Rows are points. Each copy is the shape, with its points in the same order, stretched, turned, moved and blurred by noise. Say if it was mirrored as well.

Shape (6 x 2):
-14,6
37,-16
-78,10
29,-13
10,9
3,18
Copy 1:
-25,6
-15,-46
-56,55
-19,-40
-4,-13
-5,3
Copy 1 is: only turned
Copy 2:
-13,-5
57,9
-95,-53
45,4
16,18
-2,15
Copy 2 is: only turned
Copy 3, 6 rows:
5,14
-6,-45
-7,91
-6,-35
11,-16
20,-7
Copy 3 is: only turned

Shape:
-42,41,17
20,-43,-43
-58,39,41
21,31,38
31,-3,38
-34,-73,-15
45,-17,-21
-44,-62,26
Copy 1:
7,30,56
-56,-47,-33
42,28,76
9,43,-21
18,16,-43
21,-78,28
-37,-8,-47
64,-59,33
Copy 1 is: only turned
Copy 2 (8 x 3):
-74,3,5
54,35,-30
-81,-21,1
-28,-18,44
13,-26,26
47,-5,-78
41,26,6
23,-41,-66
Copy 2 is: only turned

Shape:
-8,17,-63,-20
40,12,-9,-11
-72,21,15,38
-18,13,15,-21
25,4,78,44
-5,41,32,35
-63,-57,18,-8
Copy 1 (7 x 4):
-43,-61,49,3
14,-18,6,-24
-50,35,70,63
-38,11,16,10
57,73,-9,-3
8,53,52,5
-46,-20,-28,68
Copy 1 is: mirrored
Copy 2 (7 x 4):
24,43,-18,-48
43,-11,-20,9
-53,30,64,19
13,-8,43,-10
-10,-55,33,94
7,13,40,62
-66,-49,44,-45
Copy 2 is: only turned
Copy 3 (7 x 4):
77,-27,-31,-9
27,-53,15,10
-23,91,-32,-23
6,14,7,-40
-82,10,35,15
-17,38,16,22
-53,33,-45,-95
Copy 3 is: only turned

Shape, 14 rows:
-26,-4,5,-20,-18,-18,-12,5
-21,-10,7,-18,-22,28,-7,19
-14,20,-14,-17,-20,43,-15,6
-14,-36,-20,0,-22,-20,-25,-11
-24,17,-1,-6,14,1,-15,24
-19,8,4,9,17,-15,-13,-40
-8,21,-40,5,60,76,31,18
-21,7,-25,12,11,-21,-23,9
-7,-50,13,-9,-27,-15,33,26
40,-1,9,-10,48,45,11,-1
-21,7,-45,-38,-20,0,4,7
22,-5,11,-36,-9,-13,-9,11
43,27,-1,17,-16,13,-5,-36
-4,8,3,2,0,-19,-23,-11
Copy 1:
-17,-8,-25,-5,5,-7,2,19
-6,-26,-6,-14,-17,20,-32,23
28,-27,-28,-14,-25,32,-39,-3
7,-16,-26,35,5,-22,3,39
-19,4,-17,6,-6,19,-23,-6
8,-7,-6,31,9,-2,22,-20
33,21,29,26,-34,95,-49,-12
-7,12,-33,35,-4,-3,-5,3
-33,10,25,-11,-10,-14,0,67
43,5,41,2,3,40,-60,-27
16,9,-46,-8,-5,20,-5,36
11,2,-15,-26,18,-13,-34,8
64,-9,-5,-10,-20,-16,-21,-40
6,-5,-20,13,6,-14,-5,-11
Copy 1 is: only turned
Copy 2 (14 x 8):
-25,-18,-9,-4,-9,8,-13,-12
-37,-14,-23,0,-22,10,-1,27
-13,-11,-25,-18,-33,5,18,24
1,-43,-34,13,-5,8,-5,-6
-30,12,-9,-36,7,22,-22,13
-7,2,-7,-13,32,5,15,-40
-9,46,-29,-41,20,-17,8,58
0,3,-20,-32,4,21,-25,-8
-30,-13,-16,41,-5,0,-33,8
7,24,30,-24,29,-16,2,37
6,-18,-30,-29,-47,-28,-28,1
1,-22,30,-18,-17,-9,-24,-2
55,7,20,-1,-9,-1,18,-28
3,-7,6,-14,12,14,-3,-25
Copy 2 is: only turned
Copy 3:
-29,19,-16,0,-32,0,-5,5
-31,-13,-6,-4,-17,1,18,11
-21,-8,-10,-5,-6,25,17,32
-2,5,-30,7,-49,9,-19,0
-25,7,-22,6,19,1,-2,2
3,33,-18,-11,-8,28,-19,-14
9,-24,-47,-27,71,20,36,11
-3,17,-36,16,5,11,-20,1
-7,2,-14,-10,-42,-42,19,-7
6,-28,-5,-58,43,0,-1,-2
-20,18,-45,-7,-25,4,8,41
-25,-1,-1,-28,-17,-16,-19,17
32,14,19,-21,-4,25,-17,28
-8,17,-11,-5,-8,12,-24,1
Copy 3 is: only turned
Copy 4, 14 rows:
-16,-23,40,-12,4,0,-9,8
-9,12,26,-29,-13,42,3,14
-10,26,2,-37,-22,29,10,-22
-15,-35,10,-15,3,-3,-52,22
-21,23,30,11,15,1,4,-12
-20,-43,-5,35,-10,-20,5,-17
-42,74,-66,15,33,45,54,-26
-22,6,16,17,18,-32,-29,-4
10,-22,24,-30,39,22,-4,64
13,10,-29,35,33,73,28,-31
-34,-5,8,-62,25,-6,-8,-21
16,-24,35,-16,31,29,-11,-18
56,-17,-34,-3,-16,-5,5,-43
3,-22,21,16,3,-14,-12,-11
Copy 4 is: only turned

Shape:
19,-1,47,9,25,-35,-33,-31,20
10,-5,-12,9,-1,26,-46,47,15
-40,6,4,-3,-12,13,-14,30,15
-28,1,-9,13,33,40,-9,17,22
-40,39,-30,-41,-24,40,-13,19,17
16,-15,-15,5,25,-51,-13,-24,17
-18,7,17,-3,-5,2,8,19,12
-22,76,-56,-38,-9,52,-15,-7,-17
-17,-15,-2,27,-7,26,-11,22,-1
-3,-10,42,39,36,-41,-72,-41,18
-2,5,4,44,-20,5,-3,7,50
-26,20,-30,-11,-37,51,-6,-1,-23
16,20,0,18,2,23,20,50,5
-3,15,-12,-46,-9,43,-9,-26,17
Copy 1:
-12,-18,-23,-31,-25,-45,-11,-15,-70
27,20,46,39,17,-17,20,42,-7
51,13,-7,38,-7,10,28,35,26
21,24,-17,10,41,36,24,37,-17
95,53,5,57,-4,34,41,-18,21
-13,15,3,-56,-31,-14,-13,-42,-11
39,-8,-10,7,-19,13,19,21,11
84,87,21,59,1,79,-7,-50,-25
7,2,4,34,26,12,4,44,18
-45,7,-28,-11,-2,-57,-29,2,-74
6,-20,-19,29,-29,17,49,21,-15
55,40,9,68,25,37,-6,-10,19
31,-15,21,13,-24,48,8,47,-12
67,22,-10,29,33,6,22,-56,-32
Copy 1 is: mirrored
Copy 2:
-39,2,57,-41,19,22,32,-35,-22
-18,-40,-33,19,31,33,11,-36,-22
9,-36,-39,-31,32,-3,-2,-5,-15
-25,-51,-20,-7,24,18,-27,11,-41
33,-28,-45,-5,49,-7,16,40,-29
-32,19,22,-11,-27,0,20,-16,-37
12,-32,-11,-33,15,8,0,1,-7
16,-14,7,56,56,-37,10,48,-13
-20,-21,-23,4,33,7,-22,-14,2
-86,7,46,-45,35,-3,26,-54,-31
-28,-41,-24,-33,16,21,30,25,0
12,6,-21,35,61,-20,-12,26,15
12,-63,-6,16,2,27,-6,-2,11
14,13,3,2,54,24,12,41,-32
Copy 2 is: only turned

Shape (14 x 11):
-11,1,-29,12,-3,39,18,49,-35,12,-18
-16,-1,-47,15,-39,22,1,22,-23,30,-25
-12,-14,-30,14,-58,-6,20,33,-20,14,-20
13,-4,54,27,2,-38,14,-5,46,-3,-18
-16,-3,66,-4,-12,3,-9,-52,53,-23,-35
-9,5,-11,-7,26,3,74,-9,-5,-17,23
33,7,-56,8,24,14,16,-22,6,-21,35
-5,21,55,12,25,-20,-4,-16,29,18,-19
-27,-2,43,7,13,-33,-18,7,21,-42,-10
-4,-54,53,38,15,3,-10,-29,53,-12,-39
26,-3,-18,11,-24,8,15,12,-53,-7,-46
13,-10,77,10,-10,8,-2,-5,29,-14,18
13,-34,-27,-29,27,-5,17,-24,-23,12,30
17,-15,-44,-27,-36,23,8,57,-2,15,-57
Copy 1 (14 x 11):
-5,-3,-24,21,-16,23,-19,-7,14,3,-45
14,-17,-11,-1,-35,9,-16,-40,14,-1,-35
28,-12,14,-3,-18,-23,-12,-27,10,0,-47
-5,-8,22,-20,36,7,29,-15,-37,-48,-8
-39,-38,13,-18,24,-11,70,-11,-16,-39,21
-35,12,-36,22,38,-30,-20,-13,-40,6,-25
6,-1,-73,4,11,-14,-32,-25,-26,-24,10
-42,3,22,-11,19,22,17,-17,-42,-37,8
-38,-2,18,-42,65,-6,24,-3,7,-19,1
4,-48,14,5,45,36,54,-15,-30,-43,8
5,-41,-18,-11,-37,1,-19,5,-17,-27,-39
-15,0,18,9,22,-9,39,36,4,-42,15
13,-10,-36,12,27,-9,-42,-3,-57,27,19
43,-6,-29,-27,-27,12,19,-8,-17,13,-65
Copy 1 is: only turned
Copy 2:
-14,10,-16,49,-25,-20,27,29,-12,-26,48
-39,-3,-20,52,-42,-27,21,-6,-34,-40,37
-51,-14,-14,33,-24,-9,34,-3,-19,-34,51
-5,-21,29,1,5,-4,43,-51,50,8,-13
3,8,18,1,-20,14,57,-63,15,67,-15
41,13,-44,9,27,22,39,2,19,8,28
46,3,-53,13,-10,21,-28,-9,4,-21,3
5,10,24,5,3,-33,51,-43,26,11,-35
-29,21,27,7,-10,33,21,-6,38,25,-20
10,-10,38,40,-10,2,19,-75,43,47,5
0,9,12,16,-29,-8,26,2,-24,-46,59
-8,19,7,-33,-11,-14,28,-19,52,37,-1
39,7,-31,1,32,-4,-29,2,-23,7,12
-20,-58,5,42,-49,-13,26,28,-54,-4,46
Copy 2 is: only turned
Copy 3 (14 x 11):
21,-4,-22,32,7,34,-22,-3,37,16,14
32,-5,-7,10,3,42,-19,7,28,31,-22
11,24,2,-3,15,28,-11,35,25,11,-21
-33,36,15,12,25,-70,30,-7,-25,-55,-26
-46,3,80,17,-8,-51,21,-13,-9,-44,-34
-32,43,-28,0,-42,-23,26,-19,5,-12,39
17,-10,-21,-8,-36,-16,42,-16,5,6,25
-33,15,8,27,11,-46,15,-48,-38,-35,-21
-65,-10,18,18,8,-33,21,24,-34,-61,-14
-44,1,61,59,18,-71,28,24,-17,-25,-26
45,8,8,23,-6,36,-13,12,2,-17,0
-46,14,47,33,45,-35,50,-16,11,-28,1
-18,18,10,-13,-31,-12,21,5,-27,33,53
45,-2,16,-20,12,-3,-60,16,44,-7,0
Copy 3 is: mirrored
Copy 4 (14 x 11):
24,26,8,-44,-40,51,46,-5,2,73,-8
17,22,16,-12,-34,44,71,-10,24,42,-43
12,-7,34,-7,-53,30,63,-4,52,27,-23
17,3,68,47,-2,-22,-39,9,14,-6,34
-12,39,54,17,49,-9,-75,-26,15,-35,12
11,33,-21,6,-39,59,-17,21,24,11,56
27,5,-60,46,-21,25,-11,-4,9,23,1
6,44,52,29,14,-7,-33,26,-26,-7,15
-32,-20,49,20,27,-9,-44,20,11,0,21
22,-5,79,40,43,24,-57,-50,-10,-7,22
6,11,2,-29,-36,-2,55,-39,-10,22,11
18,11,40,7,-10,-18,-95,-11,3,-13,-2
45,-15,-49,5,-23,55,-3,14,-8,-29,6
66,-9,4,-62,-17,17,65,-11,54,67,-12
Copy 4 is: mirrored

Shape:
-2,-21,-2,1,9,22,-8,0,0,-48,-18,-30
12,7,-12,-5,11,24,16,25,-69,-56,-11,-14
-4,16,-10,10,-87,16,-7,4,-32,-16,11,-12
7,88,44,13,1,13,18,14,14,-48,-18,14
-7,-37,-24,-23,12,-1,-21,27,16,6,-18,17
-9,-32,17,-19,1,-14,-13,-12,2,23,11,27
-10,9,-2,-32,13,15,-2,8,-4,33,-22,12
14,-34,8,13,8,9,19,20,-6,-21,-13,17
15,30,-22,7,-24,3,-11,-33,12,-37,7,13
-25,-37,-22,-3,-11,-36,-1,21,12,24,19,6
61,-41,-1,-27,-40,-67,8,12,12,24,30,1
-2,-24,-8,-18,13,20,7,11,10,33,16,-12
33,-25,-25,21,-19,-24,11,1,-23,24,-5,-4
-13,-34,17,10,12,-49,-27,23,-8,13,-20,-9
25,4,-15,0,-16,27,-24,17,-2,23,48,10
30,0,1,-3,-44,13,-24,23,10,30,24,10
Copy 1:
13,-27,21,34,25,17,-31,-41,-37,31,14,-27
7,-30,32,19,-17,-13,-62,-34,-22,4,74,2
-62,-33,1,47,53,12,-7,-3,15,-12,28,51
22,39,42,19,-46,14,-9,-63,-31,2,9,30
-28,-13,-3,-12,15,11,-21,-14,3,20,-20,-52
-1,21,19,3,40,-8,13,15,23,35,0,-56
13,12,36,-24,6,2,-4,-7,11,-25,-15,-15
-1,-39,24,13,-8,11,-9,-23,17,47,19,-48
-2,34,-26,39,0,6,-4,-8,-20,-3,15,12
-40,-3,-5,2,28,-1,-28,40,11,33,-24,-20
-17,9,-68,-33,39,-16,15,14,11,95,33,0
14,-21,19,-5,21,-24,2,4,-7,9,-12,-19
-7,-20,-8,-10,4,23,-1,40,8,23,38,4
-21,9,29,-11,32,45,-21,19,-20,53,10,-49
-39,-7,-13,19,8,-37,29,1,-18,-3,24,2
-51,-15,-17,6,25,-7,41,-10,2,11,15,6
Copy 1 is: only turned
Copy 2:
18,8,-4,-24,-57,9,21,-26,4,26,-67,-4
40,-5,-15,17,-28,16,30,-57,-5,1,-74,-31
19,12,-20,21,-29,-29,-38,-27,40,15,-22,-35
37,-1,52,1,12,-47,-49,-58,-30,-31,0,17
-8,38,-12,-18,-24,45,23,-10,-14,17,12,3
-27,33,19,-11,-9,26,16,19,14,-10,0,0
2,4,23,9,-5,37,9,9,-26,10,26,4
-8,21,-21,9,3,34,-7,-26,-12,-8,-55,14
28,29,12,-8,-9,-48,-6,-34,46,8,-27,10
-42,30,-52,-20,-8,8,11,23,-1,-4,17,-18
-46,2,-30,-39,35,19,-7,-38,45,-26,36,5
0,5,1,-10,10,42,12,29,-9,18,-1,-4
2,-15,-69,14,6,18,-7,0,27,-23,-4,3
-28,3,-59,-38,-47,33,6,2,-6,-40,19,-11
20,30,1,-16,38,30,-15,13,18,9,16,-8
2,19,2,-11,27,25,-40,-3,17,-2,34,-3
Copy 2 is: mirrored
Copy 3:
30,-7,-2,-36,-45,10,-36,18,-8,19,-12,-3
31,7,33,11,-18,53,-72,39,-16,26,-9,-5
67,-35,-32,61,-5,24,-18,7,27,-9,16,-47
66,44,-58,-21,26,58,-37,19,57,38,36,42
-36,-4,10,-21,-59,4,9,34,0,-33,-7,10
-31,-17,-15,-4,-2,14,32,9,-30,-27,-1,-6
1,5,-8,-28,2,7,4,23,-4,-64,2,20
-18,2,33,-17,-9,25,-12,28,-2,15,23,-14
31,45,-54,18,-26,0,-16,-33,3,15,13,-17
-59,-51,-10,16,-28,2,1,-11,8,-38,-15,-14
-95,-19,-39,75,20,-46,6,17,-7,3,23,-35
-9,-35,9,-14,-16,-24,-3,-6,-33,-52,26,2
-19,-8,23,44,10,-21,-1,-14,11,-11,-18,-39
-33,-42,7,6,-18,11,10,29,11,-2,-66,8
9,-23,3,53,-37,-14,18,-15,-34,-26,49,4
12,-24,-16,45,-12,-19,28,16,4,-21,43,0
Copy 3 is: only turned
Copy 4, 16 rows:
-1,6,-22,4,22,3,-11,-7,44,-8,19,26
30,1,7,-3,19,8,-16,-10,67,-33,-3,37
44,32,1,14,18,-20,23,0,61,-54,69,-13
-41,-3,27,34,5,-41,-10,21,19,-17,-13,3
19,6,7,-17,2,9,-11,-27,-17,38,6,52
2,-9,-7,-9,-5,14,-1,-17,-22,37,6,-28
16,27,11,-14,-9,0,-20,-32,-10,47,-27,7
-6,-26,1,-2,32,6,-18,10,3,6,15,9
2,22,-7,24,10,8,23,13,11,-46,28,10
33,-4,-16,-10,-19,9,-9,-13,-14,2,38,-7
21,-30,-29,-50,2,-8,19,8,-37,-22,33,-33
3,8,-4,-34,-9,16,-30,-17,-12,27,14,-18
39,-4,-32,-22,22,10,-6,22,-1,-21,20,-27
26,-26,-35,-3,-5,1,-5,3,-3,34,-5,-9
8,24,21,-29,-7,14,3,15,5,5,31,-7
10,12,14,-26,2,-1,14,14,-4,6,36,-8
Copy 4 is: mirrored
